Each row is a point. Each copy is the shape, with its points in the same order, stretched, turned, moved and blurred by noise. Is it also mirrored, or only turned?

Shape (5 x 2):
0:  11 -35
1:  25   8
2:   1 -67
3:  -9  40
4: -43 -17
Copy 1 (5 x 2):
0:   3 -50
1:  40 -16
2: -21 -75
3:  22  31
4: -37  -9
Copy 1 is: only turned
Copy 2 (5 x 2):
0:  -4 -27
1:  25  -1
2: -28 -53
3:  22  41
4: -45  17
Copy 2 is: only turned

Shape (9 x 3):
0:  53  16 -44
1:   0 -24 -55
2: -11   8   0
3:  -2  -7 -12
4:  51  55  65
5: -13 -18  36
6:  -4 -36 -36
7:  30  43 -24
8:   0  57  51
Copy 1 (9 x 3):
0:  28 -22 -52
1: -43 -28 -35
2: -20   8   8
3: -24 -12   1
4:  80  18  37
5: -18  -7  50
6: -42 -36 -17
7:  20  14 -33
8:  26  47  38
Copy 1 is: only turned
Copy 2 (9 x 3):
0:   2  -5 -52
1: -50 -14 -23
2: -21  13  22
3: -22  -2  13
4:  77  35  23
5:  -6 -14  53
6: -47 -28  -2
7:   7  28 -29
8:  26  50  41
Copy 2 is: only turned

Shape (10 x 4):
0:   5  51  30   0
1: -19  32  23   1
2:  59  41  64   0
3:  27  28  23   0
4: -43 -13 -28 -25
5:   3 -19 -38  51
6:  38  10   9 -10
7:  17  52  49   7
8: -27  17 -13  70
9: -23 -31  17 -23
Copy 1 (10 x 4):
0: -13  44  30  -9
1: -36  17  22  -6
2:  39  62  64  14
3:  13  32  23   2
4: -35 -43 -27 -32
5: -10 -11 -46  43
6:  33  18  14  -8
7:  -8  50  51   4
8: -54  12 -19  46
9: -13 -47  21 -16
Copy 1 is: only turned
Copy 2 (10 x 4):
0: -16  26  43  12
1: -35   3  25  19
2:  44  30  67  47
3:  20  12  23  28
4: -35 -43 -16 -15
5:   7  -9 -68  52
6:  29   1  23  21
7:  -6  25  52  34
8: -41  20 -38  63
9: -17 -66  22  17
Copy 2 is: only turned
Copy 3 (10 x 4):
0: -47  29  -1 -36
1: -27  38  -5 -20
2: -58 -11  46 -82
3: -30  -3   1 -52
4:  43  37 -50  -6
5:  13 -38 -43  27
6:  -6 -13  -4 -59
7: -58  19  22 -46
8: -24   1 -28  47
9:  39  34   3 -22
Copy 3 is: mirrored

Shape (11 x 6):
0:  43  20 -65 -26  43  29
1:  -4  35  61   3  -5  23
2:  22  19  25  17 -27  15
3: -21 -52   1  -3 -40  -3
4: -50 -49  -4  -6  13 -22
5:  11  66 -59 -50  13  -8
6:   8  57 -67 -17  44  16
7:  38  35   5  29 -18  -8
8: -44 -39  23  -6 -14   0
9: -25 -24 -19  26   4  -9
10: -38 -35  -2  38 -50  27
Copy 1 (11 x 6):
0:  26 -26 -75  12  52   2
1:   4  40  10 -28   9  67
2:  14  12 -11   0 -26  47
3: -43 -32  15  -3 -29  15
4: -43 -29  30   1  18 -15
5: -11  38 -86 -10  29  -7
6:   3  20 -78  13  61   4
7:  37  28 -23  20 -19  19
8: -39 -16  39 -10  -1  23
9: -31 -22  12  32   6   5
10: -51 -30   8  28 -32  59
Copy 1 is: only turned
Copy 2 (11 x 6):
0:  63  -3 -39 -30  -6  54
1: -31  61  51 -19  -5  33
2: -13  35  20  -8 -43  16
3: -46 -32  11 -36 -38 -23
4: -42 -30   3 -31  28 -17
5:  53  40 -49 -84  -2  38
6:  44  30 -59 -43  18  60
7:   8  50  -7  -2 -35  -1
8: -58 -15  27 -37   1  -5
9: -36 -12 -20  -6   5  -8
10: -84 -16  -4  -9 -46   4
Copy 2 is: only turned
Copy 3 (11 x 6):
0:  21   9 -62  50  62  42
1: -21  39  63 -18  32   9
2:  17  17  46   4  13  28
3: -11 -19  15  25 -46 -10
4: -31 -49  -5  22  -5 -45
5:  21  15 -75 -23  47  21
6:   2  -5 -58  -5  71  44
7:  37  -1  30  -2  24  29
8: -36 -17  26  12 -23 -23
9: -12 -54   8  18   2   8
10: -39 -33  26   5 -43  28
Copy 3 is: mirrored
Copy 4 (11 x 6):
0:  22  41 -53 -66  12 -19
1: -22  20  55   8 -12  17
2:  11  10  13  21 -33  11
3: -17 -74 -35  14 -21  25
4: -31 -63 -32  -3  29 -13
5: -42  46 -43 -57 -31 -56
6: -23  72 -43 -43  18 -48
7:  28  20  11  13 -46 -26
8: -33 -64  -9  14  10  13
9:  -4 -32 -37  26  17 -18
10: -13 -41 -34  69  -5  36
Copy 4 is: only turned

Shape (12 x 8):
0: -31  27  53  34   8  37  55 -23
1:  22   7  -4  24  12  -7 -54 -39
2:  10  -1  34 -12  51  30  -2   3
3: -14 -19   1  19  -7 -34  14 -18
4: -29  51   9  -9  42  13  -4 -22
5: -46   5  62 -13 -35  35  22 -32
6:  10  39   3   8 -26  36   7 -34
7: -67  -2 -20  37 -11  15 -15  39
8:  35  54  15  32  -7  22 -29  50
9: -55 -19 -10  12  48  23 -54 -22
10:  -6  16 -84  26 -29 -95  -8  54
11:  63  -1   5   2  13  49   0  -4
Copy 1 (12 x 8):
0:  -37    8   18   22   19   65   50    7
1:   40   36  -52   44   13  -29   -8  -45
2:   44   -2   12   13   51   18   -2   11
3:   -5  -21  -14   13  -13  -24   33  -16
4:  -14   38   -2  -14   51   -3    0  -16
5:  -26  -36   16   -3   -2   72   15  -43
6:   11   50  -28   -3  -18   43   15  -30
7:  -46  -19  -52    6  -12   -8  -28   41
8:   40   63   -4   37  -24    6  -46   34
9:  -14  -19  -65   22   60  -22  -19  -16
10:   -6   29  -45  -16  -80 -121  -17   28
11:   89   27  -21   20    6   40   17    4
Copy 1 is: only turned
Copy 2 (12 x 8):
0: -15  62  22   1 -13  38  48 -30
1:   3 -13  -1  36   2 -22 -46 -25
2:  20 -11  50  -5  25  -3  25 -31
3: -29 -20  -5  19 -43 -13  26  -3
4:  -3  36  -7 -21  41 -10  15 -19
5: -28  45  29 -56 -46  24  19 -33
6:   9  28 -23  -9 -14  43 -11 -20
7: -68 -14  13  -7  -4  18   8  65
8:  49  12  21  11  10  21 -15  65
9: -68 -19  18   5  40 -19 -23 -21
10: -16 -69 -61  27 -30 -43  32 106
11:  51 -39  22  17   1  34   1 -35
Copy 2 is: only turned

Shape (12 x 9):
0:  36  52  16  35  12 -33  -5  23   2
1: -23 -18  54   5 -25  15  23   4 -75
2:  -8 -32  -6  35 -10  52 -59  33   1
3:  -4  -7  35 -10   2  13 -13  77  30
4: -12 -19  52  51 -13   3 -22  -5  57
5: -40   0  -6  50 -18 -10 -18 -11  -1
6:   4  55 -28  -8   9 -10 -12  20  21
7: -39  28 -13  65 -40  -2   3  20  25
8:  20  25 -21 -54 -28  51 -24  28 -24
9:  39 -54   8   7  43 -64   3  26 -37
10:  89   1  -3 -45 -20 -23  40  34   2
11: -23  39  12  32 -35 -38 -49  17  -8
Copy 1 (12 x 9):
0:   9  25 -22  48  -3 -28 -28  -5   3
1:   4 -33  31 -28 -26 -29  -8  23 -76
2:   7 -42 -36  35 -29  72   2  45 -24
3:  20   1   6  23 -10  15  -3  95  16
4: -10 -10  45  50 -41  54   5   6  20
5: -43 -27 -14  42 -27  11  24  -6 -31
6: -27  26 -51  16  20   6 -10  18  19
7: -45  22 -22  49 -35  26  52   4 -20
8:  11   6 -64 -52  -3  26 -33  45 -16
9:  30 -75  -8  28  -3 -69 -18  23  24
10:  59  19 -33 -42 -15 -46  -9  18  52
11: -47   6 -32  47 -57  -5 -25   9 -17
Copy 1 is: only turned
Copy 2 (12 x 9):
0: -18  16  19  42 -12 -21  41  40  12
1:  20  20 -12  50  42  11  28 -58 -81
2:  21 -35  -3  37  44  43 -48  34 -11
3:  44 -32  44  -1  41 -16  11  43 -30
4:   9 -25  48  29  59  16  10 -19  43
5: -14  -3 -22  31  48  -1  -9 -22  19
6:   8  24  -7 -11 -11 -22  -2  50  22
7:  17  -6 -26  45  57 -29  -1   1  49
8:  66  21 -19  -1 -34  17 -34  26 -41
9: -58 -57   9  10  -3   0  66  14 -58
10:  55 -31   7  -3 -70  -8  77  15 -24
11:  -3   4  14  46   4 -40 -31  -5   8
Copy 2 is: mirrored
Copy 3 (12 x 9):
0:  25  42  28   5  26 -58 -21  30   1
1: -61 -25  36   6 -26 -21  49  32 -41
2: -12 -15  39  47 -15  38 -47  49  29
3:  -4  11  26 -25  24  27 -10  75  34
4:  12  18  55   7 -12  11  18   0  68
5: -32  17  15  45  -8 -11  12   3  38
6:  -1  51 -22 -11  33 -25 -42  24  16
7:   0  58  -2  56  -6   6  29  22  47
8: -13   5 -35 -21 -13   5 -61  58 -28
9: -19 -80  39  -2  61 -67   0  37  -2
10:  51 -33 -35 -39  30 -43  -7  49 -24
11: -21  46   9  22 -18 -55 -19  44  39
Copy 3 is: only turned
Copy 4 (12 x 9):
0:  70  11 -14 -28  57  10  17  18 -35
1:   7  19  49  11 -41 -24 -17 -20 -61
2:  29 -46   1  15 -20  53 -29  29  10
3:   4   3  24 -34   7  45  17  63   6
4:  42 -67  25 -54  14  32  34  -9  -4
5:  41 -49 -29  -6   0  -9   0 -10 -23
6:  36  23 -53 -27  35  34   9  11   8
7:  71 -40 -43 -28 -24  11  31  17 -27
8:  13  73 -19  -4  -9  41 -57   6  31
9:  13   6  56  30  80 -48   9  45   5
10:  56  91  40 -19  36 -11  22  25  45
11:  57 -24 -41 -40  18 -12 -35  20 -37
Copy 4 is: mirrored

Shape (15 x 11):
0:   20  -18  -46   23   15   18  -53   19   25  -19   26
1:   38   10  -16    5  -37  -19  -11   13   34  -20   25
2:   41  -11   14  -17    5   -6  -19   18   -1   11   24
3:   -7  -16    9   17   27  -16  -31   -1   42  -16   20
4:   40  -15   12   24   27   -7  -17   14   20   25   27
5:    6   -6  -19   22   15    4   13   11   16  -16   23
6:  -61  -30   15   16   -7   35    8    5  -12    5   25
7:   15   22  -28   21    2  -16  -46  -14  -25  -21   20
8:   29  -25  -14   18  -17   69   17    0   19    4   15
9:   -4  -35    4  -58   17    3  -10    0   17  -20    9
10:  -44  -18   10   15  -50    7   13   12  -44  -16 -112
11:  -15  -31   -7  -31    4  -20  -12  -17   10   62   10
12:   37   62  -15   -4   16    4   17  -55  -66   -3  -38
13:   37  106  -14  -25  -16   20   12   18    5   -1  -13
14:  -39  -20  -35   22   27   -8   -1   22  -18  -20   25
Copy 1 (15 x 11):
0:  -30  -76  -22   29    1    7  -36   15    4  -24   34
1:   11  -45  -52  -22    7    3   18    1  -16  -24   26
2:   48  -36   -7  -21   15   23  -27   35   -8  -22   19
3:  -12  -24  -11  -32   28   16  -10  -22    7   16   35
4:   39  -56    9  -14   25   14   -8   15   12   -1   38
5:  -14  -36    0    1   23   26   10    5  -30    0   17
6:  -11    0   31   -9  -17   36  -40    2  -66   33   11
7:   12  -33  -54   40   29  -17  -32   -9  -17   -4   10
8:   14  -45   11   19  -43   65    6   16   -9  -14   27
9:   -8   -1  -21  -58   21   62  -43   17   -4  -18   13
10:  -32   40   33  -13  -43   -4  -27  -28  -50  -28 -105
11:   23  -29  -17  -37  -12   16  -32   46    6   55  -16
12:   47   45  -43   63   19   24    0    7   23   -7  -45
13:   21   55  -50   32  -17  -15   26   42   12  -46   26
14:  -43  -31    4   17   45   21  -28   22  -56   17  -11
Copy 1 is: only turned
Copy 2 (15 x 11):
0:    2   -6  -37    7   54   72   -9    3   24  -30   40
1:   43   30  -13  -13   21   28  -41  -11    7   -9   32
2:   36   -8   20   -1   -2   44   -8  -20   14    5   12
3:  -15  -18    3    8   36   36  -48  -34   42  -15   12
4:   40  -11   15   17   20   41  -13  -21   53   -3   19
5:   -5   18  -11    0   24    8   -6  -19   40  -21   21
6:  -43  -15    2    4  -25   -2    2   41   44  -35   -9
7:   -4   24  -11   55   38   31  -14  -29  -12  -31   -2
8:   25   39  -29  -29  -12   66    9   44   56   -6    9
9:  -24  -32   -1  -42  -24   38  -23  -31   12   14    5
10:   -1  -11  -16  -69   12  -38  -13   35  -54  -67 -121
11:   20  -56  -30   26  -33   -1  -21  -17   21   45  -16
12:   16   75   17   31   10   -3   24  -46  -22   24  -78
13:   40   64   31  -18   49  -10   -1    2  -33   63    2
14:  -39  -14  -22   12   21  -15   14  -12   19  -47   21
Copy 2 is: only turned
Copy 3 (15 x 11):
0:  45 -39  -6  -4  33  35 -48 -31   5 -55  17
1:  16 -43  23  17 -16  37  -8  -5 -10 -45 -27
2:  26 -34  -7 -27 -31  17  -8  14   3 -13   4
3:  16 -18  32  -8  28   5   0 -32   5 -24  13
4:  34 -44   4  -1 -16  18  -3   0  22  -3  31
5:  11 -17   9  22  32  35   5  -2  -1 -16   4
6: -40  22  -8 -12  10  55 -10 -12 -15  11  19
7:  34 -30  -4   4   5 -13 -47 -35 -47 -21  15
8:  36  -9 -22   2 -12  92   5 -13   3 -13  16
9:   7   3 -11 -54  23  15  10   7 -13 -12 -24
10: -42  63 -62   9 -30 -42  19 -73 -26 -31 -26
11:  12   1 -13 -23  -8  10 -11  -1  31  35 -32
12:  54  16 -35   3 -26 -46   5 -34 -87  33  -9
13:  73  48  12  26 -42  -9 -18  38 -53 -21 -16
14: -10 -20 -17  18  60   3 -17 -14 -17  -7  10
Copy 3 is: mirrored

Shape (17 x 12):
0:  19 -16 -55  -4  58   7 -20  47  -9  22  -1  41
1:  36   4 -58 -16  35 -18  -7  48 -12  -2 -10  27
2:  36 -36 -69 -17  -2  47  37  33  36 -35 -17 -56
3: -13 -24 -35  42  11  -9  21 -10 -39 -27 -28 -25
4:  52 -36  28 -36 -15  22  65  45 -14 -70 -17 -14
5:  60 -48 -30 -42 -36 -20  -8  42 -28 -24  19  38
6: -30 -34   2  20  47 -28  21  40  27 -55 -36 -42
7:  -7 -42  13   5  -7   9  21   0  27 -15  22  -8
8:  46  32  21  -6 -24 -26 -23 -41 -20  12 -20  -5
9:  -2  21 -32 -50  17  -9  12 -47  43 -40  21 -30
10: -21 -10   8   1  31   5 -34   2   5 -61   9  37
11: -40  43  -8   2  14 -27 -44 -15 -37 -10  31 -39
12: -30  32   4 -26 -37   6 -30  37  17   1  -6  23
13:   4 -42  11 -52  14  27 -31  47  -8  -9 -28  35
14: -20  -6 -43 -15 -45  -5  45 -43  -7 -46  29  -4
15:  17  38   5  37 -24  39  31 -46  -1 -30  27 -53
16: -22  11 -21  30   1  42  -8 -20  55 -66  14 -48
Copy 1 (17 x 12):
0:    6   -1  -21   32    9   38  -19   56   26   32   -8   35
1:   12   -4  -61   18   38   25   10   62   -3   26   -1   31
2:    0   38  -12  -34   53   24  -14   47   16  -64  -93  -41
3:   46   -2   40    5   39    0  -13   -1  -50    4  -50    3
4:  -10   18    3  -10   46   26  110   28    1  -77  -91   18
5:  -45   12  -66   32   15   66   73   24  -23   27  -28    1
6:   62  -27   44    8   -3    6  -17   53  -36  -91  -47   10
7:    1    4   20   -1  -22   17   31  -18    6  -51  -34  -11
8:  -26  -34  -35    7   36  -42   57  -25   -8   29   34    4
9:   -6  -34  -58  -61   23   12   -5  -39    0  -59   -9   17
10:  -21   -9   16   15   19   51    2    5  -11  -42   22   48
11:   25  -35   29  -76   21   11   -7  -11  -66   24   58   33
12:  -48    5    4   -3   -9  -33   21   43  -24  -15   27   28
13:  -66  -35   20   46   -1   35   26   61    1   -7  -23   28
14:  -12   27  -24  -41   17    5   24  -60  -44  -32  -43   12
15:   21   42   23  -70   69  -15   33  -44   16  -49   -2  -20
16:   -2   39   31  -43   39   13  -37  -14   -2 -108    1  -21
Copy 1 is: mirrored
Copy 2 (17 x 12):
0:   62  -40   16  -34  -17  -10  -71  -14   13   -2    0  -18
1:   61  -18   16  -42   -3    2  -53  -43   21  -32   -3   13
2:   51  -27  -67  -66   15   54   11  -35  -26  -40   32  -15
3:    4  -19  -32  -21  -29   -2    0  -19  -10  -67  -59  -24
4:   42  -23  -21  -24   30   42   28   27   -1 -103   17   46
5:   66    2   30  -14  -17   39  -14  -14  -36  -43   24   52
6:  -10  -43  -72  -78   23    4   -8   18   13  -46  -46   27
7:   -9  -13  -37    0   -1   27   10   39  -31   -1   -2    4
8:   -6   31   33   14  -14   52    8  -27   40  -29  -38    0
9:  -31   26  -11  -38   51   39  -16  -14  -42  -21   -3  -16
10:  -28  -33    6  -36  -10   25  -64   25  -26  -30   -9   19
11:  -40   67   -4  -21  -39   13  -47    4    0  -39  -31  -17
12:  -29    1   11  -30  -25   18   -5  -11   17   -3   44   22
13:   25  -48   41  -66  -10   32  -21   37    6  -26   24   12
14:  -29   30  -17    4    6    8   21  -26  -76  -58   11   -3
15:  -29   37  -50   44   -5   51    5  -10   -9  -55   -5  -34
16:  -49   -9  -85  -35    0   59  -22   -5  -39  -25    2  -13
Copy 2 is: mirrored

Shape (18 x 12):
0:  21 -24   6 -45  -3 -35  -1  13 -23  27  50 -72
1: -12  -3  -8 -27 -25  -7  17  -9  28 -62  56 -52
2: -11 -61  17 -23 -49  35 -52 -29 -42  -7  13   9
3: -15  13  56   2  48  37 -43  40  20   6  59  10
4: -52   6  -3  29 -39 -15 -17 -22 -33  12 -31 -58
5: -19  -7  -8 -35 -18  16 -44  28  -5 -47  41 -28
6: -52  -4  13 -13 -14 -34  19  49 -15 -42  58   8
7:   9  37  33  26  17   2 -23 -58 -57  36 -22 -23
8:   9  17  -5 -43   5  48  41 -36  29   1   4  26
9:  28 -14 -46 -70 -28  -3 -33 -28  32 -63  -7  34
10:  31  40  50 -68 -54 -35  37 -32  20 -22 -25 -17
11:  14 -58 -35 -50 -21  22  -4  27   5 -27  29 -22
12:  -2   1  54 -55  43   7 -10 -43  37 -15  14  20
13:  44  33 -23 -33  29 -24 -12 -14 -53 -61 -17 -45
14:  24 -47 -36  34   7  11  38  41  25 -63  26 -38
15:  -1 -26  40  -8  35  60  16 -27   1  20  36  22
16: -49  36 -29  34   6 -12   8   8  38  30 -41 -14
17: -10  35  50  29   9   0 -21 -31   2  23  52   1
Copy 1 (18 x 12):
0:  41 -39  17 -23   5 -38  29  -5 -10  -8  66 -71
1: -42  -4 -40  10 -16 -42  44  -6 -22 -31  56 -32
2: -20 -47   2 -36 -26 -23 -65  63 -58   5  37 -24
3: -18  45  64  37  54 -21  -5  72  -6   2  42 -21
4:  -6 -11  20 -14 -67  20 -33   1  12 -45   6 -43
5: -17   9 -27 -11  -2 -38  -6  67 -11 -35  65 -23
6: -11  16  41  33 -28 -61   7  13  -2 -48  78  23
7:  22  29  43 -39   7  16 -39 -28 -31 -13 -14 -50
8: -37  -7  -9 -34  26  20   3 -27 -17  31  38  25
9: -19 -10 -92 -37   4 -61 -31  14  -7  23  33  29
10: -22  -9  10 -84 -22 -43  56 -50  -3  24  -8 -10
11:   5 -49 -47  -4   4 -25   4  45 -17   1  81  -5
12: -48  -9  27 -23  70 -44  -6  -5 -15   5   2  -5
13:  47  32 -72 -43  25 -41  21 -19 -25 -63  15 -17
14:   8 -12 -55  84  -9  -4  57  27 -21 -17  48   6
15: -30 -22  57  12  48  17 -20   5 -43  15  38  -4
16:  -8  26  15  30 -22  28 -13 -19  78  -1   5   7
17: -22  48  58  15   3 -22 -21 -11 -27  13  18 -44
Copy 1 is: mirrored
Copy 2 (18 x 12):
0: -58 -33  -2   4  24 -39   2 -13 -36  14  46 -74
1: -39 -14  11  24 -46  35   6 -20 -21 -35  66 -52
2: -24  -4  48  52  -8  24 -68 -29 -59  25 -16 -37
3: -10  -7   7  15  62  25 -58  23   8 -11  51  20
4: -61  47 -11  63 -13  28  -4  23 -16  24 -29 -53
5: -33  -6  -3  17 -12  33 -56   6 -30 -40  25 -41
6: -61 -26   1  40  -3  13 -10  20 -58 -42  44  24
7: -33  90   9  40  26 -23   1 -32  -3  38 -23 -16
8:  10   8  12 -28 -36  37   8 -48 -15  34  18  16
9:   7 -33  -5 -12 -94  15 -53 -64 -17 -36 -20 -25
10: -58  16  60 -24 -74 -36  21 -40   1  15  17 -29
11:   1 -61   6   4 -16  41 -19  -3 -63  -5  21 -58
12: -31 -21  18 -10   3  18 -27 -71  30   0  24  17
13: -16  42 -12 -21  -6 -31   8 -31 -29 -63 -24 -52
14:  37 -49  15  29  -4  32  54  33 -28 -50  26 -45
15:   8 -10  37  19  43  49 -11 -50 -17  34  30  25
16: -17  24 -46  38 -24  35  30  35  27  30 -26   3
17: -25  42   8  64  20 -13 -21 -16   7  24  47   4
Copy 2 is: only turned
Copy 3 (18 x 12):
0:  10  -2 -10  -7 -31  -8   1 -42 -47 -21  36 -76
1:  -2  25  -7  21 -64  26   5 -40  25 -46  27 -32
2:  -6 -25  15   9 -63  43 -55 -20 -55  10   9  27
3:   9  37  -6  12  42  47 -32  13 -13 -26  94  -8
4: -67   1  26  20 -18  -1 -18 -29 -18  16 -30 -39
5:  -8  21 -31  -9 -44  44 -51  -3  -7 -40  30 -19
6: -29  31   7   7 -41  -1  -3  26  -8 -76  52 -11
7: -14  26  43  29  47   4 -20 -41 -60   7 -40 -20
8:  48   1  23 -13  -2  48  42 -11  12  -9 -14  10
9:  44  -5 -22 -45 -61  23 -37 -39  23 -28 -30  45
10:  52  32  93 -10 -34  -3   7 -36  22 -36 -29 -48
11:  28 -29 -44 -20 -71  37  -9  -8  -8 -19  20 -26
12:  37 -13  43 -12  22  36 -12 -55  16 -37  36  14
13:  13  27 -24  -9   0  -8 -40 -54 -30 -77 -64 -44
14:  13 -27 -58  57 -43   1  -1   8  25 -53   6 -30
15:  31 -19  15  25  20  59  24 -10 -29  -9  38  15
16: -41   4   2  -6  28 -16  23   2  46  17 -20 -23
17:  -6  64  40  36  25   6  -1 -28 -30  -2  45   1
Copy 3 is: only turned
